Each point is reached from the start by the listed moves, each made 0, 1 or 2 times, or once backwards (-1), plus a little noise. Is the number of moves made odd or even? Then give how often each move was made.

Moves:
(1): [0.45 0.01 0.00]
(2): [ 0.06  0.35 -0.17]
Start: [0.06 0.23 0.02]
Points:
[-0.26  0.93 -0.33] => odd (-1, 2)
[0.03 0.22 0.03] => even (0, 0)
[-0.32  0.57 -0.15] => even (-1, 1)

Moves:
(1): [ 0.47 -0.04  0.08 -0.02  0.03  0.05  0.08  0.03 -0.05  0.01 -0.01 -0.05
  0.08]
(2): [ 0.02  0.49 -0.01  0.01 -0.01 -0.05 -0.10  0.07  0.01 -0.11 -0.05 -0.03
  0.08]
(3): [-0.04  0.03  0.41 -0.01 -0.02 -0.02 -0.06  0.05 -0.05  0.06 -0.01 -0.03
  0.04]
(4): [-0.04 -0.07 -0.05  0.56  0.03 -0.02 -0.04 -0.01  0.05 -0.10 -0.02 -0.03
 -0.06]
(5): [-0.03  0.03 -0.02 -0.05  0.45 -0.04 -0.03 -0.04 -0.02 -0.06 -0.01  0.05
 -0.01]
(6): [-0.05  0.01 -0.04  0.06  0.10  0.76  0.07  0.08  0.02 -0.11  0.02 -0.08
 -0.12]
(7): [-0.04  0.13  0.08 -0.03  0.10  0.04  0.61 -0.13 -0.01  0.02 -0.14 -0.03
 -0.01]
(8): [-0.05 -0.07 -0.04  0.01  0.03 -0.07  0.06  0.39  0.01  0.07  0.02 -0.09
 -0.02]
(9): [-0.01  0.02  0.04 -0.05  0.09  0.00  0.00 -0.01  0.62  0.09 -0.01  0.08
  0.03]
(10): [-0.01  0.12 -0.02  0.09  0.05  0.05 -0.01 -0.05 -0.07  0.43 -0.01  0.01
  0.11]
(11): [ 0.03  0.12  0.09  0.03 -0.02 -0.08  0.07 -0.04 -0.05  0.00  0.63 -0.01
  0.03]
Start: [ 0.04  0.06 -0.09 -0.17 -0.11 -0.40 -0.04  0.21 -0.10  0.20  0.16  0.21
 -0.03]
Points:
[ 0.86  0.47 -0.30 -0.37  0.33  0.52  1.34  0.21  0.60 -0.34 -0.76  0.07
 -0.05] => even (2, 1, -1, 0, 0, 1, 2, 0, 1, -1, -1)
[ 1.07 -0.10 -0.06  1.10 -0.77 -1.14 -0.57  0.24 -0.86  0.49  0.81  0.01
  0.22] => even (2, 0, 0, 2, -1, -1, -1, 0, -1, 1, 1)
[ 0.04 -0.42  0.74  0.89  0.82  1.04  1.39  0.86 -0.16  0.10 -0.05 -0.27
 -0.39] => odd (1, -1, 2, 2, 1, 2, 2, 2, 0, 0, 0)
